Every row gives one point. Each copy is the shape, with its points in the same order, turned, moved and blurred by noise. Is it also mirrored, or only turned?

Shape (8 x 2):
[[-0.04  0.61]
 [-0.05  0.04]
 [ 0.06 -0.73]
 [-0.34 -0.16]
 [ 0.02  0.58]
 [-0.29  0.62]
 [-0.23  0.62]
 [-0.12  0.30]]
Copy 1 (8 x 2):
[[-0.50  0.51]
 [-0.10  0.07]
 [ 0.47 -0.43]
 [-0.18 -0.25]
 [-0.41  0.56]
 [-0.67  0.33]
 [-0.63  0.40]
 [-0.38  0.20]]
Copy 1 is: only turned
Copy 2, 8 rows:
[[-0.16 -0.34]
 [ 0.18  0.08]
 [ 0.67  0.68]
 [ 0.07  0.45]
 [-0.10 -0.39]
 [-0.35 -0.23]
 [-0.32 -0.25]
 [-0.06 -0.04]]
Copy 2 is: mirrored
Copy 3 (8 x 2):
[[-0.24 -0.58]
 [-0.08 -0.05]
 [ 0.21  0.67]
 [-0.37  0.32]
 [-0.16 -0.64]
 [-0.50 -0.57]
 [-0.44 -0.61]
 [-0.36 -0.18]]
Copy 3 is: mirrored

Shape, 9 rows:
[[ 0.28  0.24  0.10]
 [ 0.12  0.18  0.02]
 [ 0.36  0.50 -0.05]
 [ 0.20  0.21 -0.24]
 [-1.13  0.42 -0.15]
 [-0.13 -0.02  0.04]
 [ 0.33 -0.20 -0.51]
 [ 0.37 -0.21 -0.39]
 [ 0.27  0.09 -0.63]]
Copy 1 (9 x 3):
[[ 0.19  0.35 -0.12]
 [ 0.23  0.14 -0.08]
 [ 0.44  0.51  0.00]
 [ 0.51  0.17 -0.10]
 [ 0.07 -0.59  0.94]
 [ 0.09 -0.13 -0.03]
 [ 0.72 -0.10 -0.47]
 [ 0.57 -0.08 -0.54]
 [ 0.87 -0.05 -0.24]]
Copy 1 is: mirrored
Copy 2, 9 rows:
[[ 0.16  0.38 -0.01]
 [ 0.06  0.27 -0.15]
 [ 0.13  0.67 -0.18]
 [ 0.26  0.34 -0.34]
 [-0.92 -0.10 -0.87]
 [-0.04 -0.03 -0.20]
 [ 0.63  0.08 -0.45]
 [ 0.65  0.02 -0.32]
 [ 0.53  0.30 -0.63]]
Copy 2 is: only turned

Shape:
[[-0.58 -0.29 -0.04 -0.08  0.62 -0.36]
 [-0.56 -0.16 -0.09  0.50 -0.22  0.14]
 [ 0.39 -0.22  0.11 -0.47 -0.27 -0.19]
 [-0.40 -0.61 -0.27 -0.22 -0.08  0.49]
 [ 0.25 -0.02 -0.52 -0.38 -0.46  0.42]
 [-0.28  0.26  0.65 -0.01  0.68 -0.27]
 [ 0.24 -0.45  0.02 -0.97 -0.34  0.39]
 [ 0.29  0.13  0.02 -0.50  0.25  0.09]
 [-0.07  0.28  0.09  0.22 -0.39  0.13]
 [-0.06  0.62  0.83 -0.30  0.55 -0.52]
 [ 0.28 -0.41 -0.25  0.63 -0.05  0.55]
 [ 0.15 -0.20 -0.24  0.57 -0.13  0.16]]
Copy 1, 12 rows:
[[-0.61 -0.15 -0.28 -0.05  0.59 -0.44]
 [-0.65  0.16 -0.05  0.18 -0.04  0.46]
 [ 0.03 -0.31  0.01 -0.03 -0.61 -0.56]
 [-0.68 -0.39 -0.51 -0.27 -0.37  0.22]
 [ 0.12 -0.10 -0.45 -0.19 -0.83  0.09]
 [-0.31  0.15  0.61 -0.39  0.59 -0.44]
 [-0.13 -0.61 -0.27 -0.62 -0.97 -0.54]
 [ 0.20 -0.17 -0.04 -0.45 -0.21 -0.44]
 [-0.14  0.32  0.25  0.02 -0.48  0.18]
 [-0.13  0.34  0.84 -0.37  0.35 -0.92]
 [ 0.00 -0.52 -0.08  0.09 -0.13  0.83]
 [ 0.03 -0.10 -0.02  0.27 -0.14  0.46]]
Copy 1 is: only turned
Copy 2, 12 rows:
[[-0.54 -0.44 -0.06  0.27  0.56 -0.04]
 [-0.27  0.07 -0.26  0.57 -0.34  0.16]
 [ 0.47  0.12 -0.28 -0.39  0.22 -0.33]
 [ 0.09 -0.11 -0.80  0.32  0.19  0.39]
 [ 0.37 -0.04 -0.77 -0.47 -0.32  0.19]
 [-0.42  0.03  0.68 -0.04  0.53  0.13]
 [ 0.62  0.25 -0.84 -0.46  0.50  0.15]
 [ 0.18 -0.14 -0.07 -0.61  0.29  0.17]
 [-0.02  0.33 -0.03 -0.03 -0.46  0.10]
 [-0.42  0.26  0.83 -0.54  0.59 -0.10]
 [ 0.56 -0.34 -0.14  0.47 -0.52  0.42]
 [ 0.28 -0.26 -0.07  0.34 -0.52  0.09]]
Copy 2 is: mirrored
